Each row is a point. Each copy is the shape, with its points in the same order, stretched, turned, moved and blurred by noise. Say if it was mirrored as well.

Shape (7 x 2):
[[ -2 -13]
 [-41  42]
 [ 10 -21]
 [ -1  25]
 [ -2  -6]
 [ 18  -6]
 [ -6 -23]]
Copy 1 (7 x 2):
[[  4 -17]
 [-57 -13]
 [ 13 -13]
 [-23   3]
 [ -3 -14]
 [  9   1]
 [  6 -23]]
Copy 1 is: only turned
Copy 2 (7 x 2):
[[ -3  18]
 [-40 -41]
 [  4  28]
 [-10 -24]
 [  0  13]
 [ 10  10]
 [ -9  30]]
Copy 2 is: mirrored
Copy 3 (7 x 2):
[[ -9  11]
 [ 60  18]
 [-21   6]
 [ 28 -13]
 [ -1   7]
 [-10 -14]
 [-15  22]]
Copy 3 is: only turned

Shape (9 x 3):
[[-15  23 -15]
 [ 17 -35   3]
 [-10  20 -14]
 [ -3   9 -26]
 [-20 -30 -11]
 [  0  -4  28]
 [ 23  14   4]
 [-15 -35  28]
 [ 25  -6 -21]]
Copy 1 (9 x 3):
[[ 17 -13 -19]
 [-16  33  23]
 [ 16 -12 -16]
 [ 17   5  -4]
 [ -4  43 -11]
 [-20 -10  -2]
 [  0 -22  19]
 [-28  28 -10]
 [  9  14  26]]
Copy 1 is: mirrored
Copy 2 (9 x 3):
[[ 21  -9  -4]
 [-32  -9 -13]
 [ 15  -7  -7]
 [ 11 -15 -19]
 [-18 -36   2]
 [ -7  10  10]
 [  3  22 -18]
 [-26 -16  23]
 [-12  -1 -35]]
Copy 2 is: mirrored
Copy 3 (9 x 3):
[[-31  12  22]
 [ 34 -14 -42]
 [-27   8  14]
 [-33   7 -11]
 [ 13  24 -30]
 [ 36  -8  18]
 [  3 -25  11]
 [ 60   7 -11]
 [-13 -21 -29]]
Copy 3 is: mirrored
Copy 4 (9 x 3):
[[  5  39  -1]
 [ 12 -34 -17]
 [  4  37 -11]
 [ -1  25 -28]
 [ 36   6 -23]
 [  4 -18  21]
 [-27  -8  -3]
 [ 39 -23   8]
 [-17   1 -38]]
Copy 4 is: mirrored

Shape (8 x 4):
[[ 24   5 -29 -15]
 [  7  18  23   2]
 [-16 -29  32 -15]
 [ 50  15  -1  19]
 [ -2 -16 -10 -10]
 [  6   2 -15  23]
 [ 17  19  -6  14]
 [ 21 -10 -24 -10]]
Copy 1 (8 x 4):
[[-15 -39 -22   5]
 [ 16  -7  25  33]
 [-31  17  47  -5]
 [ -1 -16 -25  60]
 [-24  -5   5 -14]
 [ 10   7 -19   5]
 [ 16 -11  -8  25]
 [-28 -22 -20   3]]
Copy 1 is: only turned
Copy 2 (8 x 4):
[[  0 -39   7  -6]
 [ 20  19   1   2]
 [-31  39   1  21]
 [ 22 -11  19 -50]
 [-21  -5  -9   8]
 [  2  -5 -25 -22]
 [ 19  -6  -8 -19]
 [-15 -27   5 -14]]
Copy 2 is: mirrored
Copy 3 (8 x 4):
[[  3  13   8 -34]
 [  4  -6  27   4]
 [-26 -34 -20   5]
 [ -9  39  59 -29]
 [-11  -6 -16 -12]
 [ -5  22   5   0]
 [  8  20  28  -5]
 [-10  13   2 -29]]
Copy 3 is: mirrored
Copy 4 (8 x 4):
[[ -1 -26 -10  38]
 [  5  13 -21  -4]
 [ 34  14  22 -32]
 [-24  18 -19  48]
 [  9 -13  15   4]
 [-27 -17   5  11]
 [-18  -3 -20  17]
 [ -1 -18  10  30]]
Copy 4 is: only turned

Shape (12 x 8):
[[  8  28  -3  30 -29   7  -2 -24]
 [  7  -6 -31 -23  38 -16  17   5]
 [ 26  -8  -8 -46 -20 -21  11   9]
 [ 10   8 -25 -24  -6  -3 -14   1]
 [  5  23  11  -1 -13  -2 -17 -18]
 [  5   2  -3 -26  -4 -50   0  15]
 [  8   6   0 -15  10  -7  -2  16]
 [ 15  22   6 -13 -10  -1   5  -6]
 [-16  25  -4  -6 -25  12   4 -13]
 [-14 -11 -20  26  34   8  -6   4]
 [ -8   5   8  21  -8   6  -8 -42]
 [-10 -18 -11  19  27   5   2   3]]
Copy 1 (12 x 8):
[[ 44 -10  21  16 -13 -45  -3  -7]
 [ -1   8   1  11   8  57   8 -19]
 [ 31 -17 -60 -26   8  29  -5   5]
 [ 26  -7 -24 -16 -19  16  -3 -32]
 [ 19 -25   9 -16  -7 -15 -15 -17]
 [ 16   6 -18 -47  30  24  -4 -10]
 [ -8   5 -14 -16   0  20 -16  -5]
 [ 22 -18  -4 -11 -12   4 -16   5]
 [ 22  -8  12 -10 -33 -13  18   0]
 [-27  28  21  38   3   3  12 -32]
 [ 13 -33  27  27   7 -33  15 -21]
 [-29  19   9  38  13   2  14 -19]]
Copy 1 is: only turned
Copy 2 (12 x 8):
[[  8 -35  -8  37 -28  18  13   1]
 [-27  27  13 -29  20   8  11 -20]
 [ 23  11 -15  -6   5 -23   3 -45]
 [  3  18   1  -1 -13   0   5 -20]
 [ 27 -23  13  17 -13   6  -8 -11]
 [-10   0   2  -8   8 -14 -23 -58]
 [  7  12  -4 -19   7   3  -9 -14]
 [ 23 -13  -5   0  -1  13   4 -21]
 [  9 -35  -6  -7 -27   3   4  -5]
 [-35  10   9  -6   7   2   8  28]
 [ 13 -36  21  27  -9  -2  12  19]
 [-27   5   5  -8  13  -2  10  20]]
Copy 2 is: mirrored

Shape (13 x 9):
[[ 15   9   4  -1  -9  -4  -2 -14 -14]
 [ 38 -29 -13  19  20  17 -28   9 -18]
 [  0   5 -25 -11  -4   5  -1   5 -10]
 [ 17  17 -20  20   9  -2  -6  25  10]
 [  4   0   9 -14  24   5 -11  -3 -16]
 [ 14  22   5  -6  10  20  19 -21   1]
 [ 10  18 -26  -8  -6  -3  -3   7  16]
 [ -5   5 -16  42  17  19   0   4  -7]
 [ -3   1   7   3  -3   2   8   5  -8]
 [  2 -15 -11  16  16   0  -7   5  10]
 [-14  10 -27  -7  17 -10  30 -19 -27]
 [  6  25   8  -5   0  -6  -6 -18   9]
 [  3   6   8  -9  15  -2  13  31  17]]
Copy 1 (13 x 9):
[[ -4   0  -2  -3   5  -9  12  -3  -9]
 [ -8   7 -36  13  17  24 -17 -30  14]
 [ 10   0  -1  -2 -18  14   2 -10  11]
 [-13  -6 -21  12 -18  23 -16   4   6]
 [-13   6   5 -18   9   3  11  -2  17]
 [-23 -18   7  -5  -4 -21  28  -9   3]
 [  8  -5 -16   8 -26   8  -5  -4  14]
 [-14 -17  17  15   5  27   6   1   1]
 [ -5  -8  20  -5   2   4   1  -1  -3]
 [  1  -4  -7  10   9  12  -7   1  21]
 [  7 -44   0 -17   5   4  27  -2   9]
 [ -8   4   7   2  -7 -15  22  15  -1]
 [-16 -10   3 -10 -12   2 -21   2  17]]
Copy 1 is: mirrored
Copy 2 (13 x 9):
[[  5  10   6  25   1   9  -3  -6   1]
 [ 15 -10  25   1  16  -6 -60 -23  18]
 [-16 -17   4   3  21   4   0  -8  -4]
 [-22   4 -13   8   8 -18 -22 -27  10]
 [ 27 -11   0   5  10 -11   0 -11  -2]
 [ 17  -9 -27  18   7  15  -7  -1  11]
 [-25   1 -14   7  15   6  -1 -28  -5]
 [ -7   0  -3  -8   3 -16 -19   5  43]
 [ -5  -9   0   7  -9  -4  -1   4  -1]
 [ -3  -3   5 -15  -6  -7 -14 -24  17]
 [ -5 -27   5  17  12   2  26  -8  36]
 [ 11  22 -18  12   2   5  13 -17  -5]
 [-13 -21 -26  -1 -16 -20  -6 -17 -13]]
Copy 2 is: only turned
Copy 3 (13 x 9):
[[  9 -14 -21  12   3  -7  -1   3   7]
 [-32   4  -2  55   0 -15 -29  14 -11]
 [  8   9  -3   3   8   5  -9  15 -19]
 [-18  22  -2  28   4  24   9   0  -5]
 [ 14  -1  21  29   7   0 -18   5  -2]
 [  5 -35  13  17   1   1  18  14 -13]
 [ -6   7  -4  -1  21  17  10  17  -9]
 [-21  -2   6  17  -6  11 -11 -23 -28]
 [  7   3  -1   2 -13  -1  -5  -6   4]
 [-27   4  13   8  11  -4 -11  -7  -9]
 [ 35  -2   4  10   9 -19  10  -6 -44]
 [  4 -22   0   1  21  13   7  -1  10]
 [  0  26  28  14  -9  15  12   6   9]]
Copy 3 is: only turned
Copy 4 (13 x 9):
[[ -1  20  -2 -12 -18  22 -18 -14  16]
 [  8 -10 -29   1 -41 -21 -19  28   3]
 [ -1  25   2  -6 -14  -8  15  11   2]
 [ 13  15 -29  -2  22 -14   0  39  19]
 [  2  16   6   6 -16   0 -29   7 -26]
 [ 11  24 -22 -27 -13  34 -19   3 -22]
 [ 11  28  -3 -18  17  -7   9  18  13]
 [-23 -17 -38   8  -5 -10   8  29  -5]
 [  7   4  -8   8 -10   8   1  -8  -3]
 [  6 -23  -7   5   3 -17  -2  16  -3]
 [-18  18  26  -4 -12  25   5  21  -1]
 [  0  21   1 -20  13  18 -27 -12   3]
 [ 43  10 -11  12  21  -6  -3  22 -17]]
Copy 4 is: mirrored

Shape (15 x 12):
[[  4  -6  31   4   4   5 -36   5  30   0  -4   6]
 [-23  46  -1  25 -15  15  10   3 -18  -2  16 -26]
 [  0  -2   7  17  21  14  15   3  28 -15 -20  11]
 [ 15 -12   3 -16  24  -1 -15   1  30 -17  -7   1]
 [ 10  -2  32   3  -6  -3  -5 -25   3  21  10 -10]
 [-25  16  -1  25 -27  26  22  21   0  16   2 -28]
 [-27   8  16   4  14  -7  -8  -3 -10  32  20  -5]
 [-39  12  -1  26 -22  -3  11  -5   8   1  19 -16]
 [  2  -5   7   0  -3 -25 -22  -8  -4  26  -3 -15]
 [ -9  35   4  15 -12  -7  25  29  15  19  22   0]
 [  2 -10  26 -29   8   4 -14   3  19   4 -21  15]
 [ -2   1  19 -32  -6  -4 -22 -23  21  23   3   2]
 [  4  -3  18  -4   0  -9 -21 -13  13  -3 -27  23]
 [  4   8 -23  18   7  26   4  14  22   3   5  24]
 [ -9  35 -15  22  18  17  12  15  44  13 -13   2]]
Copy 1 (15 x 12):
[[-13 -12 -15  -5 -15  14   1   4  29  20  29 -11]
 [ -9  53 -12  15   4  48  15 -27   0 -12 -18  -2]
 [-15  -7   0  19  20 -15 -12 -10  16 -12  21   2]
 [  9 -19 -14  -1   1  -9 -15  22  11  -5  16 -17]
 [-40  -6 -18  -1 -29   4   1 -20   0  21 -18 -16]
 [-12  39  16  -6   6  20  14 -18  22  -7 -20  25]
 [ -2  11  -5  -6 -15  31  22 -41 -10   3 -10 -29]
 [-31  24  16 -10 -27  23  27 -14  -3 -28  -4   3]
 [-16 -22 -19 -23  -7  27   3  -1  -4  13  -8   3]
 [  1  41 -22 -17  17 -12  38 -15  16 -22  -4  -3]
 [ 20 -18 -19  13  -8 -13   1   9  22  12  11   6]
 [  2  -2 -30  -7 -39   0   5  -7   8   0  -4 -16]
 [ -9 -27 -23  15  -5   3  -6   6   8   8  23  19]
 [ 16  35   0  -8  25  -4 -14 -11   4  -7  39   0]
 [ 10  20 -31  -5  28  -4  -4 -44  37 -28  17   2]]
Copy 1 is: mirrored
Copy 2 (15 x 12):
[[  5 -11  -2  20  12 -60 -21   3  36  13  16 -11]
 [-27   9  32 -26 -11 -10  25  13 -23 -22  -7  35]
 [-23  25  15  13  27 -16  -1 -17  -5  14  15 -23]
 [-21  -5  -6  36  32 -13 -28  -6  18  16   6 -22]
 [  4 -42  22   4 -19 -16 -12   5   2  23  13 -13]
 [-10  21  31 -14  -2 -23  12  -8 -33 -16   7  50]
 [  7 -37  32  -9  -3  -7   2 -15  22  -2  17  16]
 [-14  10  58 -11 -13 -12  -3 -16   1 -15  -9  32]
 [  4 -40  11  33  -7 -10   6 -15   9  -2   1   1]
 [-34   2  36   0  -3 -16 -14   0  -7 -19  38  17]
 [ 25 -10  -8  36  18 -22  -9  16  26  24  18 -12]
 [ 22 -45  18  20   3 -27 -24  24  20   9  11  -9]
 [ 25  -1   1  39   6 -23   3   8  22  16   2 -34]
 [-11  24   5 -14  26 -12 -19 -15 -10 -29   7 -15]
 [-42  20  27   6  43 -44   7 -15 -19 -26  33  -4]]
Copy 2 is: mirrored

Shape (18 x 12):
[[  3  19 -10   3  17  -3   0 -23 -10  11   3  15]
 [  7  25   6   9  12 -21 -14  -8  20 -22  -3   6]
 [  4  10 -16   9 -11  -8  -9  -3   2  15 -27  -2]
 [  0  24  -2  23   5  14  11 -35   5 -13  10   0]
 [  0 -27  10  -3   4  -8   1  -4   2  27 -10  -6]
 [  4 -27  -6   8 -13  -4  -4   3  13  11 -20  11]
 [ -5 -11   5 -28  -9   0  -1   5  -1   5 -32 -11]
 [ 13  24  11   2   7   9  12 -15 -25  -8   8  26]
 [  6  28  -9   4  -3 -22   8 -10   2  -7  13   1]
 [ 21  25 -13   4  -3  11  -9  -9   9  -7  20  10]
 [ 16  27   2  -2  11   5  30 -21   3 -13   7   5]
 [ 17   4   1 -10   3   6  -2 -38   5  -8  -8   7]
 [  8 -23  -1   8   6   6   2   3   7   8 -31   7]
 [-12  10 -16  -1  15   2  -3   2  13   1   3  15]
 [  2 -21 -40  10  -2 -22  -4   8   7  16 -29   5]
 [ 25 -25   5  11  25  34   8 -34 -27 -23   5 -14]
 [-15  16  14   5   5   1   1 -12  -9 -14   9   1]
 [  3  -4  10  -4   8  -7  -5  13   8  25 -35 -23]]
Copy 1 (18 x 12):
[[-26  -8  -2  -7  27 -23  -3  -7  -2  12 -14  16]
 [-19 -31   8  12   8   7 -13 -20 -19 -20   8  17]
 [-12  -3 -29   1   6  15  -9  -4   5 -15 -16  -2]
 [-34 -20  14 -26  11 -12 -12  11 -18   4   2  -4]
 [ 32   5 -14  14 -15 -15 -19   9  17  19   7  -3]
 [ 17   9 -12   2 -19   6 -34   3  21  -3  -2  -4]
 [ 30  14 -11  17  15  13  -4  12  21  -4  15   5]
 [-40  19  14  -3  36  -8   3  -7  -7  20 -13  11]
 [-25 -18 -15  -4  17   7   1 -18 -25   4   2   9]
 [-15  -7  11 -18  23   4 -10   4 -30   5 -14   8]
 [-34  -5   2 -11  18  -5  -5  14 -17  16  21  18]
 [-17 -24  10  -2  24   1 -24  16  10  10   1   6]
 [  7  15  -1   0 -20   1 -30   8  27  -2   3   8]
 [  4  -2  -7  -5  11 -11 -12 -12  -1 -11   9  17]
 [ 10  -9 -30 -11 -34  13 -23 -19  29 -15  -4  11]
 [ -4 -10  60 -24 -14  -8 -14  18  23  40  -4   1]
 [ -9  -1  12   3  22 -10   1 -13  -8   2   6  -6]
 [ 30   2 -22  25 -17  -3  -3  13   7  -4   3   5]]
Copy 1 is: only turned
Copy 2 (18 x 12):
[[ -7 -15 -12 -22  21  -2 -14   1   8 -15 -22   6]
 [  2 -13   0 -16  10  23   1  14  16 -41   4   8]
 [-11  11   3   5  18 -10  -2  19   7 -14   9   9]
 [ -2 -33  -7  -7  15   1 -11  14 -17 -39 -14  18]
 [ 11  23  11   6  -1  -8   3 -16  15   7  -5  17]
 [  2  13  15  14  -3 -14   4  12  21  -2  12  13]
 [-10  32  19  16   5  -7  -5 -12   5  -5   7  -2]
 [  3 -25   0 -28  26 -11 -30  -4  -3 -24  -9   0]
 [ -5  -6 -18 -18  10  14 -19  19  -2 -24  -3  -1]
 [ -1 -30 -13  -5  18   8  -7  23   1 -19  -1  -3]
 [-11 -23 -20  -5  17   8 -31 -10 -14 -27 -11  12]
 [ -2 -10   1  10  19   3 -22   1   3 -24 -21   9]
 [ -2   7  20  11   6  -9   7  -4  18   4  15  29]
 [-18 -12   1 -10   1  -2  12   2  14 -16 -13   2]
 [-29  19  10   9   3  -7  -3  25  29   6   5  18]
 [  4 -19  20  20  29  12 -27  -7 -17  13 -24  35]
 [ 11  -7  15 -20   8   1  -9   0  -6 -27 -13   3]
 [  2  34   8  15  11   5  11 -15   4   3   9  23]]
Copy 2 is: only turned
Copy 3 (18 x 12):
[[ 11  21  20   2 -13  -8  17  -1  11  -1  12 -29]
 [ -1  -2  15  27  11   6  18  10  -9   6   7  -3]
 [ 19   5  14  -5  11  -6   2  17  -1  13  17  -3]
 [  1  20  20  13 -28  26  26  12  10  21  16 -18]
 [ -2  -8  16 -19   8   0  -8 -30  14  -2  -1   3]
 [ 13   3   7 -14  21  -4   0 -14   1  14  20   5]
 [-18 -18 -14 -28   2   9 -16 -18 -18   9  -5   2]
 [  0  24  -1 -12 -21  -2  29   3  14   5  -7 -16]
 [  1  -2   9  19 -15  -6  14  13   6  11   9   0]
 [ 14  26   6  23  -3  -4   3   9  -3  14   4   3]
 [-15   2   3   8 -30  11  14   0   5  30  -6 -11]
 [-27  16  10  -6 -18  13   5  -5 -10  16  17 -19]
 [  9  -2   6 -14  21   4   3 -13   8  19   6  -7]
 [ 26   3   1  10   3  -2  12 -12  -5   2   8 -11]
 [ 28  -6   4  -1  25 -16   0   5   7  19  36 -13]
 [-29  24  -7  -1 -18  40   3  -1  48  25  -1 -28]
 [ -5   6   2  -4 -20  16  18  -4   7  -4   2  -7]
 [  2 -24  17  -8  29   6 -20 -13   0  10 -21   4]]
Copy 3 is: mirrored
Copy 4 (18 x 12):
[[ 14   4   6 -16  31  -2  20   3   4  -4   1   5]
 [  5  11  -8   4   1  12  41 -10   3  -5  19   3]
 [  0   3   1 -20  -2  19   5   1   6   3 -18 -13]
 [ 22   1   1  10  18  31  17  19   9 -15   1   6]
 [-23   8  14 -12 -14  -2  -5   3  -2 -14 -17  -5]
 [-12  14  16  -5  -7   4  -1  -1  -3  18 -16  -5]
 [-31 -17   3  -2  -5   4  -5 -10  11   2  -3 -10]
 [ 17 -10   8 -16  44   1   5  13  -7   2  32   6]
 [ 19   6  -2  -6  16   4  31   7  11  -5  15 -16]
 [ 24  -3  13 -11  11  -3  37  19   7  12   0   6]
 [ 22 -11  16  -3  29  15  20   5  14  -8  24  -3]
 [-12  -1  21  -7  18  20  28  17  11   7   7  -1]
 [ -8   2  15  -8   0  12 -15 -17   2   6  -6   8]
 [  9  -7  -4   6  15 -11  17 -20   6   7  -7  13]
 [  2  21   5 -20   3  -3   3 -25  18  19 -20  -7]
 [  3   3  18  -7  15  20 -20   9  19  -1  22  54]
 [  2  -4 -14  18  14   6   2   6   4 -11  18   4]
 [-19  -6   3 -23 -26  10  -7 -14  -1 -21 -20 -11]]
Copy 4 is: only turned

Shape (17 x 12):
[[ 15 -16 -16  11  32  -7   0  -9  22 -10  17   8]
 [-27   1  21  -9  23  -2  18 -17  17 -19   4  17]
 [-22   2 -16   6   9   4 -18 -15  19 -16  18  10]
 [-23 -14  -5 -29 -19 -21  -3 -21  -9  10  10 -26]
 [-13 -22  -5   2   4 -10 -18  20  -1   1 -12 -19]
 [  4  12 -14  10   0 -15  11   1 -15 -28   1  14]
 [-28   2  21  12  -9  12 -11  22 -24 -10 -20 -10]
 [ 11 -25   3 -17  -7  -1 -14 -14  22 -12  12 -20]
 [ 16   6  20   7  20  14 -11  19   7   6  -6  -5]
 [ -1   6  -4  -2  -2 -31  -1  12 -24  18  -8   3]
 [-15  -4  36 -22  18   9 -11   0  10  -1 -11 -18]
 [-19 -18   4 -15 -12 -18  -1  -6 -23 -25 -12  17]
 [-19  15  -2 -36  20   7  19 -14  20 -18 -10   1]
 [-18  26 -15 -14 -10  -4  27  23   7  11  13  15]
 [-15  26  -1   3 -16 -30  14  28  -9 -16 -18  -6]
 [-28  -5  28 -10  22   5  23  12 -22  -3 -28 -16]
 [ 11  -3  11  11  22  -6  34 -22   2  15 -31  28]]
Copy 1 (17 x 12):
[[  3 -31   5 -14  -8  12   3  11  10 -44  -6 -22]
 [-26 -29  22  27   7  25  -4 -23   1 -38 -18  17]
 [ 14   3  20  -3  -4  16 -19  11   7 -43 -13  20]
 [ -4  15  34 -35  14   7  -1 -16 -22  20   8  15]
 [ 30  11  16  -9 -22 -17  -9 -22 -24   2   0  -8]
 [ -2   7   4   2 -27  14  19   7  24  12  -6   9]
 [ 15  26  11  48 -14 -13  -6 -16 -10  26  -7  13]
 [  1 -15  11 -22  -3  17 -10  16 -30  -7 -14   2]
 [-11 -15 -10  25 -20 -32  -6  -2   5  -2 -23 -27]
 [ -6  25  -3 -18 -19 -32  22 -26   9  25   4 -12]
 [-13 -23  18  28   2 -15 -17 -28 -23  -3 -32  -5]
 [ 10  21   1   4  -1  28  11 -19 -15  16 -12  20]
 [-21 -41  24  -3 -13  10 -32 -33   7 -10 -30  17]
 [-38  20   9 -21 -36 -11 -20 -27  27  -1   3   4]
 [ -7  23  21  -1 -60 -20  12 -28   2  30   0  21]
 [ -9 -22  26  46   0 -10  -3 -54  -7  26  -5  -7]
 [-23 -46 -31  17   6  -9  18 -29  13 -11  11   2]]
Copy 1 is: only turned
Copy 2 (17 x 12):
[[ 38  -6  19  19   1   6 -10  13  24  -2  -3  15]
 [  7   4 -15  42   7   0  19   7   8   3  11 -21]
 [ 21   3 -16  20   3   0 -15  -7 -14   9  10  10]
 [  0  33 -11 -18  10 -14   7 -37 -17 -25  18   0]
 [  5  -4  17 -18 -12  -7  -2 -32 -18  -8   4 -13]
 [  3  18   7  29  -1 -11  -8   4   0  -4 -11   6]
 [-24 -12 -11  -6 -23 -22   5 -30 -35  -7   7 -18]
 [ 11  -1  -7 -24   7 -10   7  -9   1   5  14  13]
 [  6 -17   1  -8 -33  -6  -7   3  17   8   8 -10]
 [  3  32   8   5 -23   3 -10 -26   9 -18 -12 -19]
 [ -7  -4  -7  -5 -15 -10  20 -20   4  11  30 -20]
 [-12  23   4  14  -2   2  19 -29 -14  -8 -10  -4]
 [ -1  20   3  27  10   1   2  14   5   9  39 -14]
 [  9  24 -19  10 -11   3 -15  21 -22 -17   1 -36]
 [-11  25  -5  19  -3 -20 -12 -12 -20   0  -9 -37]
 [-21  -7  18   8 -14 -18  25 -13  -9 -23  23 -30]
 [ -3   5   6  33  -8  24  -9  14  55 -12  -7 -14]]
Copy 2 is: only turned
Copy 3 (17 x 12):
[[-10  -9  40   4 -26 -21  18   1  -4  -1  14  -1]
 [-17  -3   2   9 -17  27   8  13   5  -4  -3  12]
 [-35   7  -1   1 -25   5  -1  -2 -10  -9  11  18]
 [  3  26 -12  -3 -12   9 -25  28 -21 -10  -6   3]
 [ -4  28  -2  14  -4 -10   8  -7 -17  12 -16   2]
 [-20 -22 -16  -5 -18   3  -7 -15 -18  11   9  -8]
 [-19  21 -33  19   9  12  -7 -27   2  26 -16  13]
 [  0  16  45   6  -8  -1 -13   3 -11  -4   2  11]
 [-11   8  24  21   8  -9  11 -32  21  15 -14  -1]
 [  4  11 -28   7   2  -4  -4  -3 -17   1 -11 -31]
 [ -6  24  17  31  -6  23  -4  -3  17   2 -31  20]
 [ -4  -2 -28  25  -5  27 -15  13 -27  13   7  -2]
 [-20 -10   0   2 -13  22   0   9  -3 -17 -29  23]
 [-35  -6 -30 -31  16   7   8   5 -13  -1 -15 -28]
 [ -8   4 -44 -10  -3  17   6 -20 -31   4 -21 -13]
 [  0  10 -22  14   3  10   7   1  14  21 -40  12]
 [ 15 -25   4  15  15 -10  26   5  23 -12  -5 -10]]
Copy 3 is: mirrored
Copy 4 (17 x 12):
[[ 17  13  17  -4  15   3  -3  29 -27 -17  10  -9]
 [ 29 -33  -6 -14  12  -2  -3   2 -23  -5   8  19]
 [ 14  -4   8  -9   5  -6   4   0 -34 -27 -21  -2]
 [ 15   5  17  13 -11 -41  12 -32 -14   4   7  19]
 [  6  13  -5  -2 -25 -13   0   8   6   1  -2 -20]
 [ -7  19  -1 -25  -6  12  -7  -1  -5 -30  15   5]
 [-10  -7 -37 -21 -18   1  10  -8   9  11 -11 -11]
 [ 22   3  24  27   9 -10  11 -11  -9  -3   3  -9]
 [ -4   8 -27   3  14  15 -10  23   2  22  -8 -12]
 [ -7  31  -5 -18 -15 -19  -7   1   9   9  10  16]
 [ 17 -30 -18  17  10 -12  -9  -4  -2  25  -3  -8]
 [ 10  -8  14 -25 -12 -22  11 -16  16 -25  12   8]
 [ -2 -27   6   8 -14  12 -28   1 -18 -17   2  16]
 [  1  21 -24  -5 -31  15  -7   6 -13  -9  -8  44]
 [  1  24 -23 -22 -39  14 -20 -22   6  -1  12  10]
 [-16 -29 -29 -13 -25   0 -13   9   3  19  23  -2]
 [-12  -7  12 -33  10  17  -2  33   2  21  19  24]]
Copy 4 is: only turned
